Every row gives one point. A path goes straight from each point to the next, and from the last back to the first. The post is the endless flat space through its rows: a point in 2 columns, a line in 3, a plane in 4, and so on, so that a path can go around it. Count how often the path circles the post. Going back the other way cancels.

Post:
[[ -4  35  23]
 [  1 -43  42]]
Path, 22 rows:
[[-22 -86  74]
 [  4   4  52]
 [ 30 -45  43]
 [ 27  13  19]
 [ 26  17  50]
 [ -5   1  50]
 [-32  54  20]
 [-15 -48 -14]
 [ 31 -92  28]
 [ 31  28  55]
 [-10  18  46]
 [-41  14  30]
 [ -8  46  -5]
 [ 24 -50  19]
 [ 44  21  65]
 [ -4 -18  68]
 [-40  -3  49]
 [-47  15  -9]
 [ 24  14 -30]
 [ 50 -53  44]
 [  9 -24 -19]
 [-19  -5   2]]
Times around: 2

Post, 8 rows:
[[ 47 -11   4  -6 -20 -71  43  -4   4]
 [-13  68  -1 -10 -19 -36 -18 -52 -52]
 [ 46 -40 -42 -23 -60 -66  28  -4  -8]
 [  3 -17 -26  41  -2  34  54  71 -47]
 [  1  -5  17 -34   9  15  -3  10 -28]
 [-97  72  16   6  26  55 -30 -61 -19]
 [-30  59   1  -5  16  28 -49 -13   3]
 [-33  15  25   8 -10  -9 -45 -27 -29]]
Path (21 x 9):
[[ -26    4  -32    4   10   -8  -41  -43   -2]
 [   1   40   16  -37   17  -47    5  -72  -33]
 [ -52   27   33  -67   69   41   61  -42  -25]
 [ -54   79  -36   29  -20   23   37    8  -31]
 [  44    2   18   21  -54  -48  -19    7   17]
 [ -85   49   21  -19   29   62   -4  -92    2]
 [   0   12  -18  -50  -45   20  -27  -12  -88]
 [  -5   18  -47  -18  -65  -20   15   17    5]
 [ -31   29   10  -23   -3  -37   -2  -33  -28]
 [  14   13   14   -5   23  -50  -39  -41   19]
 [ -45   10  -44  -22  -34  -26  -34  -73  -15]
 [ -20   -3   26  -61   22  -21   36   10   35]
 [  74  -44   51  -28  -16  -44   13   54  -16]
 [  17   27  -27   14   -6   46   51    1   -9]
 [ -57   43  -13  -20  -42   23  -38  -62   45]
 [ -72   25   51  -21    0   -6   -5  -22  -66]
 [ -43   -2  -30   62    5  -36   49    5  -31]
 [ -66   52   -7   10  -29   19  -36  -25  -60]
 [  52    6    3  -35  -25  -10   13   33  -65]
 [ -41  -18    3  -45 -103  -41  -14  -47  -50]
 [ -18    9   -8   21   -3  -21    1   30  -21]]
Times around: 0

Post, 17 rows:
[[ 21  27  43 -42 -34 -18   2  36  16  33  37   8  -1   2 -42 -26  43  15]
 [-20 -23 -34 -28  37   4 -11  43   3 -37   0  33   6  -4  66 -14  -5 -43]
 [-50  -4 -19  -2 -38  63  37  -1  24   6  12   1 -19  -1   3  11 -17 -46]
 [ -3   0  16 -15 121 -37 -14   1  24  44  32  21   7   3  58 -12  65 -22]
 [ 12 -30 -14  24  39  25 -11  24  33 -30  34   9  26  11   9 -39 -30  13]
 [ 36   5  -1 -42  -2 -38  24  24  69 -42   1  32 -46  25 -20  56  -5  -8]
 [ 26   7 -28 -13 -58 -19  -5   0  28  12 -11   1 -78  42 -18  33  -8  22]
 [110  27  44  -8 -43  20  16   0   4 -11  22 -15 -40  -2 -38   4  30   0]
 [-45 -24 -46  51  -6   4 -34  34 -32  39  24  38  15 -69  20 -22 -27 -24]
 [ 38  17 -31  20  29  33  43 -52  -8   5 -35  28  25 -21 -41   4  19  37]
 [  1 -21  24   7 -19 -25  22 -16  -4  13  -7  51 -41  38  19  39 -55  20]
 [ 44 -11 -30 -12 -39  -8  -8 -10  21   5  11  35  33 -14 -24  19  42 -45]
 [ 47 -20  30 -51  75 -23  16  20 -38  -4  42 -16 -15  30  12  14 -24 -22]
 [-34   0 -13  37  -8 -33  74   5   0  43 -26 -26  10  -8  -7   6  22 -62]
 [ 24 -32 -26   9  60  61  17  34   6  17  32  61 -18  30   1 -56 -51 -44]
 [  1  59 -14  31  14 -15  21   5 -14  20  -7 -22 -15  20  -6   5 -50 -59]
 [-40  -8  40  30  73  -8  22  21 -27 -28 -11  18  27  50 -80  14 -18 -35]]
Path:
[[ 15  22  -4  53 -10  -3   7  48  -5  -7  16 -10 -67  18  66   1   0 -13]
 [ 91  34   4  32 -20  79 -10 -12  46 -35  66  46   6  -3 -16 -26 -33 -80]
 [ 33  14 -15   8 -39  64  31 -30   1  13   5 -45  -2  17  -5 -55 -13  -5]
 [ -5 -49   9 -48  -9  61 -11 -11  22   5  37  31  11   3   4  41 -40 -76]
 [-81  -9  56 -56 -58  65  -2  23 -42 -18 -41  44 -34  -2 -38  85  -3 -21]
 [-49 -22   2  31  31  27  54 -32   5  66 -35  39 -29 -23   8  -4 -43 -45]
 [  7 -56  18  46 -54 -59  20  49  13 -12  14 -12 -24  34 -32 -27 -44   3]
 [-18 -27  43  27  71  -8  27 -58   3  33  38 -18  24  83  67 -30  21   5]
 [-13  11  -9  29 -36  30   2  57  11  11  45  42 -55   0 -12  20 -72   4]
 [ 24 -15  38 -37 -66  -9  30 107  50  10  32  -6   8 -10  45 -10 -18 -41]
 [ 17 -32  38  24  69   3  38  18  71  24  15  51 -38  -8  -4  18  40 -71]
 [ 42 -56 -36 -93  -2 -37 -18  19  62 -48   7  20 -22  26  28 -11  51  22]
 [  9 -22 -38  15  53   4  31  31 -20 -30  16   9  -8  -7 -27  -9 -39 -53]
 [ 25   1  10 -14 -16 -14  64   3 -22  15  11  64  -4 -15  83   1  58 -62]
 [105   0  60  12 -27 -21  23  26 -29 -13  29  54  40 -39 -33  31 -22  46]
 [ 30  56   2 -14  19  55  49 -25   4  46 -37  46 -15  -7 -36  -6  24   9]
 [-21 -24 -35 -60  41 -38 -24   4  19  59  15  29  21  -8 -52 -18   9  -9]
 [-36 -28  11  78  74 -58  -3  16  -1   2   1  32 -30 -18  13  24 -22 -38]
 [ 14  77  19  -2  73 -13  17 -29  16 -52  17   0  10  29 -22  25  68 -87]
 [-36  19  -7   0 -26  12  55 -30 -15  79  49  31  14   9  35  -7 -42  26]
 [ 54  85 -15 -32  75  -3  44 -38  48 -46 -14  32 -28  -1  21 -13  23   2]
 [-10 -29 -10  26   5 -28 -60 -13  36 -12  14  -1   2  35 -16  -8  28 -37]
 [ 49 -17 -44  42  39  43 -32  16 -10  33  20  33 -10 -16 -27 -35 -26 -49]
 [-15   1 -31  26 110  24 -17  31  30   5 -14  -7 -91  47  23  46 -19 -28]
 [-46  15 -35   0  10  59  50  59  13  15  17  43  47  54  -9 -32 -47 -27]
 [  7  22 -27  14  73 -66  32   5  29 -50  -7   5 -36  54   0  38  53 -65]
 [ 13 -42 -26 -45  21 -10  73 -17  -8  18   0  23 -12  -6   3 -17   1  -8]
 [ -3 -44  23 -22  10  -1  53   7  35  39  -8  58 -36   9   1 -21 -33   4]
 [  6   7  55  39  33  -3  78  30 -12  -5 -37  30  48 -44 -32  17 -42 -28]
 [ 26  16  28  71  -5  79 -25   0 -20  49  44  38 -26  53 -30   4 -19 -48]]
Times around: 0

Post:
[[  -6   -4  -44    1   15  -56   13   54   10   24    1    4   48  -31
    47  -30   33   15]
 [ -43   -1    2   71   -3   15    8   11   -1   26   21    1   46  -59
   -46  -23   37  -59]
 [ -31    3  -22   19  -26   -8   44   17   -5   42  -14    7  -36   44
   -22  -12  -15  -58]
 [  17   29    9  -24   39   -7  -66  -20  -62   -6   52  -14  -43  -64
    -8    5  -47  -65]
 [  16  -15   28    2   21  -37   -7   27  -14   25    7  -41   43  -27
    -3   11  -53   24]
 [ -33   10   43  -33  -17   -4   42  -44   28    8   34    7  -26   46
   -28    8   30  -33]
 [  -1  -26   13  -25    1   27   17  -40   26  -30   -4   21    2   37
   -60  -11   57  -22]
 [  77   14   -5   25   58  -30  -24   49   57    3   -1  -20  -13   28
    65   -1   13  -36]
 [  17   -9   24  -33  -28   13   32  -26   19   -7   11  -23  -18  -17
     2   -1   -3  -45]
 [  25    1   -3    3    9   35  -28  -33  -17   62   37  -32  -15  -26
    68   29   62  -45]
 [   7   31    4   24  -24   -3  -33   -6   20    4   10  -42  -22   43
    39  -42   57  -52]
 [   1  -19   21  -23    6  -27 -101   38  -23   19   51  -36   11  -56
    35   25   69  -62]
 [ -23   -4  -31    0  -31   14   44   22  -17  -33   36  -26   72   47
    25   49    2  -13]
 [  25   15   32   -5   25    8  -24   57   -1  -34    2   35  -28  -51
   -11   13  -40   25]
 [  -7  -28   -7   15  -25  -36   19  -72   -9    6   13    8   26   -2
    29   12  -14  -11]
 [ -73  -59   59  -65   18   36   49  -45   21  -39   12   17  -37   34
     4  -26   58  -37]
 [  -1    4   -6   -6  -18    6   51  -56    7   10  -45  -78   19   16
    55   62   62  -21]]
Path, 31 rows:
[[ -57  -28   41  -20  -50  -29   29    8  -57  -21   33   -8   40  -28
    68    0  -23    2]
 [  24  -38   17    9  -43  -63   10 -112  -41  -39   52   21  -20   91
     6    4  -39   -2]
 [  49   39   36   56  -76  -44   60    0   25   18  -44  -30   18   13
    -1  -14  -26  -30]
 [ -30  -46   84  -45   63    8    1  -41   12   10   60   13   -5   -9
   -22  -21   15  -56]
 [  24  -24   19  -44   24  -30  -18  -14   63   72  -21  -19  -27   34
    16   15   -7  -26]
 [ -16    7   28   19  -29    9  -25   71  -11   27   36  -60   65  -59
    -7   -7  -11   36]
 [ -14   15   -5    7   26   66   -5  -17    7   -5  106    7  -46   18
    19   88  107  -80]
 [  31  -55  -19   10   36  -32  -49  -19  -65   35   52   14  -26   -1
    12   10   36  -37]
 [ -31   -1   -5   55   11   19   -2  -90   22  -18   57   40  -45  -47
    40  -58   39  -28]
 [  -3   -7   78  -40  -36  -52  -78  -39    2  -31   45  -94   29  -16
    18   52  -40  -10]
 [  29  -16   51  -58   26   65    4   35   15    5   -3   -4   17  -30
     5   51   -8    1]
 [  31  -39  -59   -6   53  -31  -91   18  -90   42   23   76   12   -2
    39   27   43  -59]
 [  41  -16    5   -8   26  -11  -55  -16  -38  -16   20   19  -52    4
   -13  -22   17  -84]
 [ -38 -101   66  -73   22  -12   16 -116   -9  -31   44   23  -22  -12
   -11   -5   93   14]
 [  23  -12   42  -21  -40    5   25  -22   31    2   24   18   30  -12
     2  -11   46   61]
 [   5   68   60   -5   16  -21   27  -13   54   19  -13    3  -42  -18
     1  -47   46  -47]
 [ -29  -16  -10   37   -3  -16   -9   13   28  -25   26  -18   54   -8
     5    7   23 -118]
 [ -65  -31  -28   -9  -33   67   91  -10   26    9   43  -23   48  -14
    -9   69   -2  -40]
 [ -22  -13   -7  -35  -10   13   -5  -13   21    0   25  -52   74    6
    37  -27  -10   -4]
 [  44   57  -52   36   -3   11  -30  -10    1  -22  -54  -24   41   27
    10   10   12  -46]
 [  22   32   -1  -51    8   13   51  -37   14   17  -21  -11  -16  -41
    25   -1   81   10]
 [  18  -46   -3   -8   -5  -19    3  -37  -30   -3   21   11    8   53
    72   -9   45   33]
 [ -40    2  -40   41   23   17    4   75    7   30   66   20   44   32
    31   18   99   11]
 [ -17   25  -72    6  -15    6   39   26   22  -22  -32    4    3  -19
    11   12   81   14]
 [  -4   34   22  -64   12   62   28  -13   46  -63   41   12  -25    9
    15   39  -44   34]
 [   3   17   -6  -21   34    1   51  -35   18   -3  -21  -58   14   51
    16  -26  -17  -46]
 [  72   44  -60  -32   -5 -116  -39   -4   -1  -21  -50  -87   13   -2
    39  -29   -6  -82]
 [  -8  -28   47  -34   -4   12  -11  -24   -8  -19  -60  -96   35   18
    -7   35   -1  -38]
 [  -1   39    0    6  -24  -41  -89   15  -11  -37   21  -76   44    6
    22    4    5    1]
 [  11   -7   20  -88   30    7  -27  -19   40   17   86  -19   35  -18
    27  -31   76  -18]
 [ -25   22    1   55    0  -22   68   -6   70  -20  -37  -11   55   24
    11    4   49  -43]]
Times around: 1

Post (17 x 18):
[[  9 -19 -45 -34 -26   8 -36 -59   8 -10  27  -5  27  25 -20   1  52 -25]
 [  9 -44 -40  -2   6  22  -1  13 -12  22 -16  16 -27   0  26  -4  -7  32]
 [-19 -25  -4  -7 -22  41 -18   3 -29 -28  32  24 -32  33 -12  10 -19 -11]
 [ -4  32  65  10  27  26  37 -21 -65   9  -2   2 -22  30 -18  -7  33  18]
 [ -6 -23  -5  23 -40 -27 -32 -29  17 -58 -12  44 -15  -7  11 -19  22   5]
 [-15 -12 -41   8  -4  39  26  -9  10  14  -6  33  -9  -6  33 -38   1  16]
 [  0  19 -19  -6 -18 -10  -5 -10  28   1  38  28   4   6  49  13  -1  53]
 [ 12  15 -12   1  16  14 -35 -46  61 -60 -10 -34  53  13  42  26 -14   5]
 [ -8   9 -28  17  -9  -9  29 -32 -12 -10   3  -9   8  31  17  31   2   7]
 [ 88  36  -7  31  -7 -17  -3 -16 -47  13 -10 -41  -7  38  54 -14 -56 -22]
 [-20   1  10 -20 -19   8  15 -32 -65 -44  30  12 -20  -6   8  34  34   9]
 [ 74  57 -48   5   7  10  13   3  30 -11  13 -43  22  20  37  13 -16  40]
 [ 20 -17 -26 -14 -29  23   2 -48   1  -8  -4  34  18   2  -6  19   9  17]
 [ -5  17   8 -23  -2 -18  14 -20 -47 -10  16  52 -16  26  -3  46  43 -24]
 [ 22  40 -46 -10   5  -2 -11 -19 -15  41  -1 -12 -17 -11  -6  29 -11  37]
 [ -9 -33 -39 -29  10  12 -21 -24  -5 -25  23  37   8   7 -10 -15 -15  18]
 [-22  18  23   5 -14   6 -21   1 -47 -44  16 -14  55  -8   9  15  18  -9]]
Path (24 x 18):
[[  62   -4  -15   18  -19  -55   27  -47  -61   50  -40   -7   22   10
   -34   41   21    0]
 [  -5   26    3   22  -30  -28   42  -12  -15  -35  -38   47   22  -21
    26   21   10   36]
 [  21   55  -35    0   17  -16   15  -46   21    4   12   14   59   81
   -22   30  -69   34]
 [  89   58    3    4   47   28   -8  -19   47  -32   15    5    2   36
    54  -16  -10   75]
 [ -32   13   67   31  -25  -65   26  -22 -121   24   27   94   22   20
   -31   35   50  -50]
 [ -29   22  -29   26  -31   25   63  -35  -16  -20   21   -8    1  -16
    28  -24   16   -3]
 [ -52   -2   32   28  -53   17  -15   12  -47   11   15   31   10   23
     4  -31  -13  -12]
 [  -9    0    8   41  -10   22  -51   18   48   21  -33   16   40    0
    79  -70  -29   25]
 [ -23    5  -75   40  -53  -11   40   10  -20  -53   38   35    9   19
    68   24  -18   35]
 [  12  -14  -66  -19   39  -26  -41  -23   -2  -36   13   35  -21    6
   -33   63    9  -42]
 [  24  -66   -1  -19   19   34  -20  -39   -3  -35  -11  -33   -1   11
   -23   27   20  -30]
 [  -8   -1  -12  -46  -27  -15  -19  -20  -74    4   -8    3  -10   18
    -5   40    6  -17]
 [ -12   15  -84  -52   -6   14  -14   -6  -47   67   -5   65  -84  -10
    26   49   -1   22]
 [  34   38  -28   34   24   26   48  -52    9  -22   14  -14  -14   61
    24   15   21    1]
 [  -1   12  -38    4  -18   48  -48  -19  -14   54   18  -56  -50    4
   -14   22  -27   -4]
 [ -32   41  -34  -28   -6  -22   12   12   -8   24   35   42  -23   -7
    24   29    4   -3]
 [   0  -13  -73  -21  -83   -7   -3  -36  -61   13    9   51   16   43
   -47  -23   -6  -22]
 [   1   15  -25  -38   -1   89  -22   12  -19   -4   30   37   18   36
    20  -16  -65   14]
 [ -20  -39  -31   14   62    5    6  -26  -15  -60  -19   37  -29  -12
    19  -15  -10   29]
 [  48  -53  -23  -27    8  -33   38  -11  -71   -9   11   61  -36   21
     6   -9   26  -52]
 [  34   46  -44  -12   35  -15   13   17   24  -57  -24   15  -10   22
    -5   54  -24  -18]
 [  30   26  -15    9  -27  -14  -87    8   16  -23  -20  -60   28   22
    47   65  -49   14]
 [ -27  -18  -33    4  -13   17    6  -41  -68   -4   12   20   64    6
    21   12  -43    6]
 [  78   35  -23   11    9  -11  -12   41    2   -3   34   14   -1   30
    29   21   -9    2]]
Times around: 5

Post:
[[  -6 -114  -30   -2  -22   21   55 -110  -27  -48  -45   13  -21   68
   -26    1   54    5]
 [ -17  -71  -11   17  -45  -24    8  -14    5  -58  -18   -4  -51   78
    44    2   37  -24]
 [  62    1   15  -51  -48   -3   21   39   -6   11  -11    5    7  -40
     7   -3   -1    0]
 [  63  -17   -2  -17   34  -13   37   48  -51   38  -15    7   22  -33
    74  -17  -21  -31]
 [  33   15  -18  -35   -2   16   34   65  -45   32    4  -29   38    4
   -13  -56  -30  -36]
 [  20   -6  -32  -53   -2   15  -11    5    3   35  -31    1    3   -7
    13  -16  -16  -80]
 [  -8  -27  -14   -8   21  -61    8   -5   30  -19  -16  -26    8   -9
    -3  -13   -4   43]
 [ -24   63   30   35    1  -57   17  -20  -14   29  -24    5  -26  -14
    17   11  -23   39]
 [  59    7  -38  -12    4   17   -3   62  -19   64   -3   16   59    5
     3  -10   28  -16]
 [  12  -18  -11  -15  -16    2   41   33   19   51   35  -10   10   -4
    -5   29    0  -36]
 [  -6  -10   27   17   -9  -60  -25  -24  -27  -26   15    7   23   -4
     3   -4  -22   13]
 [  28  -19    2  -11  -24  -52   25  -48   12   -6   -1   10    9   69
    17  -14  -38   25]
 [  21   26   29  -10   -6   17  -16  -34   10  -20   14  -33  -19    2
    36   -2   -2   60]
 [ -18   30   -7  -28   12  -30   29  -14   16  -31   15   44    0    0
     8   18  -12   37]
 [ -13  -62  -12   32  -19   29   10  -36   53  -27   -8   38  -39   30
     5  -47   21  -22]
 [  -2 -106  -18    3    7   18    7  -39    5  -34  -21   16  -83   77
   -47   10   14   20]
 [  -9  -10   12   19  -38   19  -12   20   20  -10  -48    4   29  -17
    29   31  -39   16]]
Path, 29 rows:
[[  31   78  -32  -20   32   20   47  -60   75   13   31   15   19  -21
   -29 -105  -48  -22]
 [ -26  -15  -22   -2   46   -3   -8  -22  -44    0   -2   17  -35  -54
    29  -10    5  -32]
 [  56  -35  -19  -63  -13   44   42   68  -37   51  -20   25    7   -5
   -22  -18  -50    0]
 [  20  -63   22  -47  -22   35   66   23  -64   28  -16  -16  -66   33
    16   15  -14   -9]
 [  16  -18   46  -61   33  -16   24    5  -28  -49  -23    7  -23 -101
    68    0  -18  -40]
 [  -8  -56  -24   54   13   -1   29   18   14    2  -72  113   -4   44
   -63   63   23   -1]
 [  -5   26  -39   32   23  -10   39   47   73    1   -2   -4  -27   17
   -17  -15    7   57]
 [  36   12  -25  -49   -6   71  -23   30   45   -8   22  -17  -95   10
     1  -59  -29  -18]
 [  -8  -44    4  -43  -46  -11  -32   10  -13   17   41  -45   -2  -18
   -17    2   15    5]
 [  42   -7  -17  -64   43  -22   24  -45  -46   37  -38   51  -10    9
   -27  -12  -21   16]
 [ -15  -49    5  -14   43  -78   83  -19  -34  -12  -50   59  -16  -50
   -30   34  -12   17]
 [  64   39   77    0  -51   23   38  -67    2  -21  -32   35  -15  -42
    81   27  -38    5]
 [ -16  -25  -32    5   -3  -58   18  -25  -59  -11   32  -31  -36   17
   -13  -50   26  -95]
 [  13   -7   26  -18  -38   47  -11    6  -45  -43   10   14   49  -54
    -9   58  -22  121]
 [ -18  -45  -18  -35   27   16  -41  -42  -68  -27    8  -19  -20   35
    11  -22  -10   -1]
 [ -25  -39   11  -47  -53   47    2   27   29  -45  -62  -27  -38   17
   -15  -12   18   49]
 [   0   13  -16   27   57  -18   -6   16    0   -5  -29   28  -12   77
     3  -73  -26   15]
 [ -20    6  -37  -70  -12  -53  -26   -5   87  -56  -44  -49   20  -18
    28   27    2  -16]
 [  -8    4  -59   71   17   -5  -23   -2  -16   22  -51  -16  -14   14
    21  -36    6  -54]
 [   2   -8  -55  -53  -23    8  -25   89   19  -10   12  -15  -36   -5
   -37  -19  -14    8]
 [ -17   18   -4  -99  -49  -48   -6   15   56  -28   40   12  -13   -9
    14  -30   15   17]
 [  20  -35   10    9   42   -1   40   18   -3   -5   13  -11   28  -35
    41  -50   38   48]
 [  57   -1    1  -23   37  -82   15   18   46    6  -84   68  -35   22
    39   45    4   20]
 [   2   12  -29    2   60  -16   11  -14   19  -23  -64   -2  -34    2
    -9  -18    1   34]
 [  33    2   18   12  -24   -1  -18    8   15  -60   13   37  -33    5
    53  -59  -24   31]
 [  -7  -45  -66   17   36  -10   -8   76   25   35  -51   33  -11   20
    19  -30  -33    6]
 [ -48  -38   14    5   33  -32   27  -61  -34   30  -39   12   -1  -41
   -27   17    5   28]
 [ -16  -30   -5    6    9  -33   39  -58   29  -16  -73   26  -33  -44
     0    5   71   42]
 [  56   36   -2  -23    4  -15    6  -40   44   35  -37   79  -56    6
    12  -51  -13  -28]]
Times around: 5

Post (17 x 18):
[[  -3   -7    5   38  -30   15  -16   15   -1  -25  -17  -40   -3   10
    41  -30   27   25]
 [  29   35   10   12  -37   47  -56  -15  -36   -3  -10   -9   -3   33
    33   48   26   34]
 [  37    1   22   44   25    6   39  -34   -8  -19   -4    1   37   31
   -26    8   -9  -43]
 [  28  -40   61   26    8    8  -47   -8   -4   62  -25   -7  -36   10
     3  -64   -4  -30]
 [  35  -33   -2    2    4  -24   15   12  -39   41   -7   15   -3    5
    31  -28   13   21]
 [ -19   69  -14   53   73  -43  -50  -23  -45   43  -91   54   54 -106
   -16  -29   29   -1]
 [  23  -22   36  -77  -24    4  -48   17  -10   14  -20  -17   15   11
   -28   -4   -5   -5]
 [  -4  -39   46  -11   27  -35    2  -45  -55   26   -6  -33  -25  -41
     5  -26    4  -16]
 [  21  -25  -39    6   74   41   17  -23  -41   47  -35  -26  -49  -27
     3  -42  -26   -3]
 [  -9    4  -34  -11  -78   31  -25   25   77  -34   50    2  -27  -18
     4  -13   22   53]
 [ -30   -6  -16  -23  -53   45  -29   -4  -35   15    2   13   -3   18
   -47   14  -34   36]
 [   0    9    0  -16  -98   67  -22  -23   76   -9   60  -48   37   22
    53   44   68   96]
 [  17  -22   55   25  -20  -22  -30   11   26   12   23   12   50  -31
    23   13  -26    5]
 [ -20  -10   40    4   29  -22  -16  -25  -31    1  -36   60   10  -15
    58   -9  -25  -41]
 [   0   38   10  -12   15   45   20  -16  -63   61   32  -19   47  -42
    21  -23  -38  -40]
 [  -6   35   12   60   47  -59    3    7   20   -6   11   37   19   57
    18   52  -30  -98]
 [ -13   20   23    6   -2   -6  -19  -32   -7  -38   35   -4    9   21
     7  -25  -26   51]]
Path:
[[ -24  113   72  -18  -51   17  -67  -42  -24  -69   13  -38   29  -35
     1   39   -3   10]
 [  78   -5    1   52   92  -15   34   38  -14   35  -75   -2  120  -32
   -57   35   35   17]
 [  -7  -15   53   30   31   62  -19  -39   37  -54    3   -4   57   21
    39   19  -51  -93]
 [  39   38   10   37   48   56  -72   -4   44   16  -16  -18   16  -18
     1  -48  -54   -8]
 [  13    6  -10   20   30  -53   29  -31  -16   54  -16   -8   17   -9
     4    6   39   16]
 [ -88   51   27   -8  -20   13  -23  -33  -30  -66  -32   89   29   29
     9   58  -40  -57]
 [  45   32  -13  -41   34   83   21  -32  -19   48   -2   48   42  -28
   -23   -7    7  -32]
 [  51   11   16  -10   -1   -5   14   48   30   11  -30  -26   -8   -2
    52   38   16   -1]
 [   0    3   32   28  -46  -44    1  -12  -23    2   46   -3   19    0
    36   11    3   35]
 [  32   -4    9   25  -16   14  -28  -48   11   89   20  -25   28   14
    37  -42   64   46]
 [ -15   18   22  -40 -104  -14  -49   -3   18  -65   -4  -17  -31   25
    72  -29   38   54]
 [   0   19   37   43   51  -14    1   -9  -34  -48  -93   24  -19   38
     9   -9  -13   -6]
 [  12  -42   47  -13  -27   27   45  -45  -46   39   13  -73   60  -28
   -57  -44  -13   50]
 [ -47   -4  -14    9    8  -93   21    1  -33   38   32  -34   19  -25
     8  -35  -23  -51]
 [  -1   12   60   56    7   23  -12  -65  -15  -57   32  -10  -27  -28
   107  -39   -8  -75]
 [  10   -7  -53  -17  -29   71  -15   37   61   21   32  -42  -30  -65
    48  -15  -38  -26]
 [  12    4    9  -18   18  -29    5   -8  -22  -28 -102   50  -42   -6
     9   19    2    9]
 [  48   20  -27   14  -21   84   16    6   38  -41    0  -11   54  -60
   -15   56   20   24]
 [  -4   13  -10   18   46  -66  -12  -11   22    8   91   -3   51  -17
    49   40  -36    4]
 [ -31   11  -15   19  -33    6  -13  -46   16   35   37   20   -3  -42
    80  -31   26   17]
 [  10   -1   32  -31  -46   33   -7  -60   34   29  -20  -12 -107  -39
   -24   -4   40  -50]
 [  31   11   34    1   39   26   36    5   -9   32   -3  -59   42   27
   -80  -41  -17  -20]
 [  28   42   86  -46   56   25  -43  -21   19  -18  -43  -35   26    0
   -57  -27  -63  -38]]
Times around: 2
